Rows are points. The points of each table are mixes of a few directions, plus a little noise. How many directions does each table use, and how many do they share? Where both have some left over, give the other angles between the two spaces (their principal angles), to ten degrees, smallest first.

First (6 x 3)
[[-33  38   8]
 [ -1  -7 -10]
 [-36   8 -22]
 [ 43   2  39]
 [ 24  18  36]
 [  3 -58 -52]]
Second (7 x 3)
[[ -9 -42 -48]
 [-10 -34 -41]
 [-11  50  38]
 [ 13  10  21]
 [ -6  50  42]
 [ 23  -2  18]
 [ -1 -32 -30]]
Directions: first 2, second 2, shared 2

First (8 x 8)
[[  9 -56 -78 -26  28 -57  17   2]
 [  7  -8 -12  -4 -10   0 -11 -13]
 [ 12  31  44  13 -62  59 -56 -43]
 [-26  33  43  14  34   3  40  47]
 [ -8 -17 -25  -8  38 -35  34  28]
 [ -4  36  50  15 -24  38 -16  -5]
 [ 19 -31 -43 -14 -19 -12 -25 -30]
 [-10  14  18   6  13   4  14  17]]
Second (10 x 8)
[[-10  11  41  25   2 -36 -37 -47]
 [-31 -34 -46 -19   6 -24   1   9]
 [ -2  16  36  23  54 -52  29   9]
 [ 17 -10 -36 -19  18  15  48  49]
 [ 35  28  17   0 -26  66  11  18]
 [-18 -56 -64 -19   8 -63 -22 -29]
 [ 50   8  10   8  -9   6 -11 -28]
 [-14  -1  11   6 -19  -4 -35 -30]
 [ 31  13  12   5  -1  14   8  -1]
 [-60  26  18  -9 -33  79   7  52]]
Directions: first 2, second 4, shared 2

First (11 x 11)
[[-15 -10  10  33   7  -8  12   2  -2   7  -2]
 [ 63 -24 -32 -68  14 -23  -7 -31  17 -52   5]
 [  4  28  -6 -33 -18  21 -19   8  -4   5   2]
 [-32  40  12   9 -26  33 -13  25 -13  33  -1]
 [-61  -4  35  95   4   3  23  20 -12  42  -7]
 [  6  -2  -3  -7   1  -2  -1  -3   2  -5   0]
 [ -8   9   3   2  -7   8  -3   7  -3   8   0]
 [  4  32  -8 -39 -22  24 -21  10  -3   4   2]
 [ 63 -75 -25 -19  50 -62  25 -49  24 -64   0]
 [-36  14  18  39  -9  12   4  17  -9  30  -3]
 [ 13  -5  -6 -11   4  -4   0  -6   3  -9   1]]
Second (9 x 11)
[[ 30 -45 -11   0  30 -37  18 -27  13 -33   0]
 [-13  19   5   0 -13  16  -8  11  -5  14   0]
 [-12  17   4   0 -12  14  -7  10  -5  13   0]
 [-40  60  14   0 -40  49 -24  36 -17  44   0]
 [ 15 -22  -5   0  15 -18   9 -13   6 -16   0]
 [ 28 -43 -10   0  29 -35  17 -26  12 -32   0]
 [-27  40  10   0 -27  33 -16  24 -11  29   0]
 [-29  44  10   0 -29  36 -17  26 -12  32   0]
 [ 47 -71 -17   0  47 -58  28 -42  20 -52  -1]]
Directions: first 2, second 1, shared 1

First (11 x 14)
[[  0  26 -15  -4 -13  33  55 -70 -25  28  -9  -5  36 -83]
 [  0  28 -16  -3 -14  34  52 -75 -31  31  -7  -6  35 -83]
 [-11  19  10  14   8  -7 -67   0 -38  -2  27  -3 -33  52]
 [  6 -33   9  -5   8 -26 -15  64  42 -25  -7   8 -15  47]
 [ -6   4  11   9   8 -11 -48  16 -15  -7  16  -1 -25  44]
 [-12  18  11  14   9  -6 -66   0 -38  -1  26  -5 -32  49]
 [ -7  21   1   8   0   9 -21 -28 -33  11  14  -5  -6   0]
 [ 17 -38  -9 -20  -7  -3  74  28  64 -10 -35   6  33 -41]
 [ 15 -28 -10 -17  -8  -1  68  19  55  -5 -31   6  31 -42]
 [ 15 -41  -2 -16  -1 -16  39  54  64 -20 -25   8  12   1]
 [-14  25  12  16   9  -4 -74  -8 -49   1  30  -5 -36  51]]
Second (10 x 14)
[[-30 -41  24  17  26  13  22 -10  32  25  50  11  -5  34]
 [ 27 -15  79 -55 -16   0  41  -9 -36 -30  57 -30 -12  28]
 [ 12   1   7  34 -18 -30 -51 -52   5  18 -26  12  25 -26]
 [-21 -38 -29  29  24 -18 -40 -21  55  18  16  15  17 -12]
 [-33  42   9  16 -19  65  58  25 -53  24 -34  20 -46  29]
 [ 28  18 -19  26 -18 -43 -65 -38   4   1 -49   4  31 -44]
 [ 35  29  16 -60 -18  -1  33  34 -43 -48   1 -33  -9   2]
 [-60  -9 -30 -28   1  45  23  28 -16 -13   2  26 -50   1]
 [  4   5 -17  32   8 -10 -18  -6  19  20 -15   3  17  -3]
 [ 42   9 -47 -14  25 -24  -2  49  33 -18  -3 -30  32  -5]]
Directions: first 2, second 5, shared 0; angles 50, 80
